Each row is a point. Each copy is the shape, with its points in the same order, stretched, turned, moved and blurred by noise. Is it also mirrored, or only turned?
In the rows, zero is written as 128.

Shape (7 x 3):
[[129  91 122]
 [140 158 139]
 [143 146 124]
 [115 157 122]
 [ 80 126 139]
 [ 88  72 162]
 [141 165 129]]
Copy 1, 7 rows:
[[126 103 140]
 [139 172 124]
 [138 158 138]
 [112 172 138]
 [ 80 142 113]
 [ 96  83  92]
 [137 178 135]]
Copy 1 is: mirrored
Copy 2:
[[101 152 127]
 [163 128 148]
 [158 133 131]
 [154 104 134]
 [103  92 155]
 [ 57 135 159]
 [175 123 138]]
Copy 2 is: mirrored
Copy 3 (7 x 3):
[[124  95 114]
 [151 158 133]
 [151 145 120]
 [126 163 115]
 [ 83 141 132]
 [ 76  87 154]
 [153 164 122]]
Copy 3 is: only turned
Copy 4 (7 x 3):
[[133  86 135]
 [129 154 136]
 [133 144 122]
 [103 150 122]
 [ 78 115 148]
 [ 96  66 177]
 [128 162 130]]
Copy 4 is: only turned

Shape, 12 rows:
[[112 116 141 117 145 147]
 [ 66  84 169 159  84 133]
 [161 155 130 126 132 125]
 [ 81 144 138 169 135 132]
 [136  97 158 160 125 109]
 [134 155 119 136 147  65]
 [127 116 157 109 112 187]
 [149 104 121 110 139 170]
 [126 127 136  90  76 104]
 [140 127 102  98 172 108]
 [132 173 112 132 155 136]
 [129  98 119 156 124 149]]
Copy 1, 12 rows:
[[122 123 144 131 137 152]
 [ 82  81 174 175 122  93]
 [160 166 122 146 137 128]
 [ 80 142 141 177 152 120]
 [122 131 146 173  91 115]
 [113 188  92 137 120 100]
 [153  93 176 134 156 161]
 [159 102 124 130 134 172]
 [148 125 135 111 139  65]
 [117 156  85 108 118 148]
 [129 173 105 145 168 153]
 [133 102 122 167 125 138]]
Copy 1 is: mirrored
Copy 2:
[[123 119 127 125 144 160]
 [ 69  78 141 167  89 144]
 [169 157 118 132 123 130]
 [ 94 143 120 181 138 143]
 [138  96 135 164 121 113]
 [138 161 104 141 144  76]
 [138 113 145 117 108 196]
 [160 106 109 113 136 178]
 [121 127 121  93  73 114]
 [148 137  94 101 171 122]
 [146 177 103 140 151 145]
 [138  98  99 159 125 155]]
Copy 2 is: only turned
Copy 3:
[[119 119 125 104 163 150]
 [ 56 175 142 109 158  97]
 [166 129 129 134 120 154]
 [ 83 139 123 159 148 145]
 [130 143 146 136 158  95]
 [142  86 133 163 100 118]
 [127 164 131  75 155 163]
 [157 137 103  84 168 151]
 [124 144 128  87  81 112]
 [160  73 108 116 133 138]
 [144 114 115 149 125 175]
 [127 152 100 127 164 128]]
Copy 3 is: mirrored

Shape, 14 rows:
[[119  98 111 166 112 148 103  97]
 [122 138 130 142  86 133  96  73]
 [135 119 118  92 137 110 120 172]
 [102 141 126 166 102 112  76  93]
 [ 92 151 159 123 112 105  85  77]
 [125 143  91 100 138  99 151 128]
 [184 158 135 104 147  75 113 103]
 [188 142 134 103 150 107  91 139]
 [123 128 143 108 133 136 167 160]
 [111 126 117  93 134 103 169 136]
 [119 110 134  89 123 117 131 120]
 [ 98 108 132  96 180 135 141 146]
 [180 176 130 101 160 117  90 137]
 [138 124 152 112 150  95 144 155]]
Copy 1 (14 x 8):
[[125 115 119 161 142 154 113  81]
 [118 152 136 135 116 133  88  64]
 [143 114 109  83 116 120 130 163]
 [102 145 134 159 130 109  84  91]
 [ 88 152 154 115 133  97  95  75]
 [142 155  87  90 128 105 155 130]
 [186 167 135  87 144  90  97 106]
 [176 138 131  84 139 126  87 136]
 [137 135 145  90 112 140 175 145]
 [137 139 106  80 118 109 179 128]
 [129 117 123  84 122 117 139 102]
 [109 121 125  73 163 133 162 144]
 [157 171 136  78 147 122  75 151]
 [160 129 152  86 127 105 153 144]]
Copy 1 is: only turned
Copy 2 (14 x 8):
[[111  96 125 166 117 167 114  82]
 [128 135 132 123 105 161 107  70]
 [145  84 128  99 137 113 130 167]
 [108 137 145 149 110 142  87  89]
 [114 144 171 107 133 136 103  77]
 [148 126 111 119 137  88 157 133]
 [205 119 134 109 131  90 126  96]
 [209  97 137 106 140 120 108 141]
 [144 107 157 106 117 133 185 164]
 [136 113 134  98 126  93 178 149]
 [128  98 133  89 126 117 149 122]
 [114  78 141 107 174 121 162 157]
 [208 128 132 101 165 130 107 136]
 [160  90 162 110 121  97 153 156]]
Copy 2 is: only turned
Copy 3, 14 rows:
[[139  91 128 178 110 152 120 100]
 [143 116 131 152  95 127 117  55]
 [154 117 108  94 137 127 115 159]
 [124 117 135 164  99 107  94  79]
 [117 137 154 125 111 112  95  62]
 [179 157 139 119 120 129 135 146]
 [194 138 132 108 160  70 128  96]
 [169 118  94 100 174  90 118 109]
 [125 122 130 101 126 142 164 158]
 [159 140 150 104 108 139 151 151]
 [150 115 145  99 122 148 121 123]
 [121 137 146 113 156 169 129 162]
 [161 147  84 105 176  91 122 104]
 [137 113 143 100 150 104 143 154]]
Copy 3 is: mirrored

Shape, 15 rows:
[[176 137 156 130 148 114 119 169 153 144 101]
 [112  91 107 136 141 142 132 142 141  97 121]
 [217 119 174  80 148 135 143 138 127 111 118]
 [103 168 132 125 117 128  82 166  84 150 169]
 [192 144 190 102 175 127 136 134 148 111 131]
 [110 179 141 146 108 124  55 132 104 125 138]
 [119 110  88 120 171  97 145 119 140 143 139]
 [175  89 176 114 136  99 129 135 134 131 123]
 [ 72 171 153 140 120 131 111 149  83 147 134]
 [117 160 138 161 117 127  93 144 101 144 164]
 [ 99 138 151 134 153 118 100 122 110 142 151]
 [110 103 118 123 136 106 171 129 174 116 165]
 [103 110  95 108 116 110 159 105 162 124 120]
 [132 122 110 147 139  92 164 124 124 105 130]
 [185 129 158 141 142 151 130 123 133 157 123]]
Copy 1 (15 x 11):
[[119 139  83 156 148 164 138 178 121 143 136]
 [121  95 122 131 164 137 138 118 134 121 107]
 [146 118  59 132 140 175 169 153  80 105 193]
 [117 165 173 121 154 103 100 148 125 138 193]
 [108 148  68 140 151 177 175 140 110 118 185]
 [ 83 160 151 143 111 107  86 127 140 122 184]
 [120 125 111 122 168  98 162 127 118 161 114]
 [107  95  97 163 130 150 166 167  98 136 172]
 [ 99 168 197 128 144 127 113 133 112 149 158]
 [109 149 170 157 138 110 102 130 135 145 184]
 [ 81 135 152 137 149 122 135 123 124 154 171]
 [144 109 134 123 150 121 191 127 159 152 123]
 [138 117 117 103 112 117 164 116 132 146  97]
 [139 127 127 158 157 115 179 121 114 127 118]
 [129 126  85 163 131 162 129 128 107 152 182]]
Copy 1 is: mirrored
Copy 2, 15 rows:
[[153 136 146 130 169  93 137 148 185 161 132]
 [139  91 118 152 142 138 134 121 124 107 127]
 [195 136 171  71 156 116 150 131 172 135 137]
 [137 162 152 156 119 146  73 182 114 167 136]
 [169 151 173 101 165 130 139 132 199 132 157]
 [129 143 167 167 121 139  49 158 150 163 105]
 [106 125  92 124 149 118 123 109 128 123 161]
 [149 111 183 109 156  92 133 126 150 145 156]
 [105 171 169 178 126 156 103 157 112 168 117]
 [141 149 158 175 119 142  75 150 127 166 147]
 [107 134 160 147 144 152  94 137 134 154 151]
 [114 114 107 148 110 113 157 123 142  91 186]
 [101 115  98 131 103 114 151 103 131 103 130]
 [131 141 122 158 141 104 129  88 127 102 149]
 [176 127 153 128 141 133 136 109 171 180 147]]
Copy 2 is: only turned
Copy 3:
[[176 139 132 136 141 129 100 176 136 151  98]
 [103 107 107 150 144 138 133 154 162 102 137]
 [209 121 129  91 144 173 116 161 106 105  98]
 [100 168 141 128  94  90 108 162  89 138 185]
 [201 136 157 106 178 156 106 150 113 124 118]
 [106 143 149 137  99  99  60 129 117 151 182]
 [113 152 131 144 147  99 159 131 156  98  95]
 [182  87 141 111 138 128 131 152 123 131 102]
 [ 85 156 112 124 125  95 117 133  99 176 188]
 [121 148 143 160 105  95 109 139 103 144 183]
 [103 137 155 133 146 100 120 124 108 145 153]
 [133 123 140 137 151 120 181 142 186 105 144]
 [113 130 112 124 125 131 162 116 197 116 116]
 [149 126  94 144 143  97 144 122 161 102 139]
 [175 137 142 157 129 159 124 138 104 144 106]]
Copy 3 is: mirrored

Shape, 18 rows:
[[137 108  95 133 120 172 161 118 140 126 146 117]
 [160 143  97 120 139 150 113 120  97 100 134 102]
 [136 132 109 168 105 160 158 111 125 123 154 150]
 [134 116 102 158  94 127 112 122 140 138 161 172]
 [108 184 126 143 121 116 116  97 106 130  83 177]
 [147 181 159 107 129 119 129 136 143 141 164 113]
 [ 75 117 104 201  98 119  96 132  97  89 140 115]
 [122  96 163 100  77 109 142 132 133 110 134 110]
 [102 160 116 134 107 100 114 111 151 158  73 140]
 [128 123 122 139 109 125 126 154 160  91 110 116]
 [123 158 125 145 188  84 100 113  81  74 136 110]
 [100 140 154 106 130 141  77 119 152  96 113 148]
 [136 122  96 129  98 118 107 137 166  85 134 150]
 [165 115 148 122 115 137  83 109 139 125 148 113]
 [144 120 102 129 160 119 105 164 125 108  96 151]
 [152 134 120 110 103 131  88 135  95 136 132  92]
 [ 77 116 146 137  67 110 108 105 146 122 211 130]
 [129  80 153 123  78 117  82 132 155 108 128 107]]
Copy 1, 18 rows:
[[137 129 107 145 127 152 147 107  91 105 141 133]
 [182 121 120 142 139 119 153 128  88 156 140 144]
 [125 118 141 144 142 132 125 104 107  96 128 181]
 [136 149 117 126 123 124 110  68 138 111 143 177]
 [125 155 141 106 170 136 104 162 148 157 106 178]
 [137 102 167 130 128 122 164 111 162 169 140 111]
 [117 144 120 146  90  84  66 153  80 145 138 205]
 [119 144 124 111  88  69 140 107  95 126 106  95]
 [100 193 101 128 129 133 113 138 145 154 129 132]
 [138 164 119 150  99 103 117 138 106 117 153 111]
 [158  70 131 139 161  76  89 164 123 186 148 168]
 [148 141 147  88 117 151  94 141 122 159 160 101]
 [148 176 122 130 112 106 114 107 113 115 181 129]
 [173 127 129 132 104 120 123  62 122 155 122  95]
 [171 132  83 127 123 111 117 146 145 117 150 131]
 [169 148 106 129  96 102 150 105 106 174 110 130]
 [ 86 129 168  99  81 100 107  82 108 162 150 156]
 [150 167 113 115  60  90 106  82  94 143 126  85]]
Copy 1 is: only turned
Copy 2:
[[111  72  86 136 157 125 134 123 132 130  99 171]
 [ 92 102 109 121 109 132  90  97 114 144 105 139]
 [117 102  96 126 181  96 111 104 114 113 122 160]
 [130 135 109 138 155  76  88 138 135  92 142 165]
 [116 172 199 139 142  90 101  71 119 107 125 150]
 [ 90 146 109 115 155 136 127 118 156 141 164  90]
 [133 138 114 167 104  86  96 127  43  77 124 138]
 [ 86 112 108  93 123 136 162 170 141  79 120 139]
 [117 151 176 175 115 114 143  93 147  90 139 153]
 [119 115  87 126 122 119 137 115 134  82  95 130]
 [106 119 155 131  83  70 110  91  77 148 100  73]
 [ 96 156 156 129 139 129 100 137 126  92  75 120]
 [102 128  76 131 121  91 114 124 147  75  98 134]
 [ 99  90 127 116 137 146  86 142 151  97 134 117]
 [152 123 139 131  90 102 112 114 132 123  94 142]
 [ 98 128 126 122  83 155  96 130 134 120 144 136]
 [ 72 160  82 150 160  82 112 187 106  86 150 130]
 [106  97 101 116 112 148 110 179 139  51 127 129]]
Copy 2 is: only turned
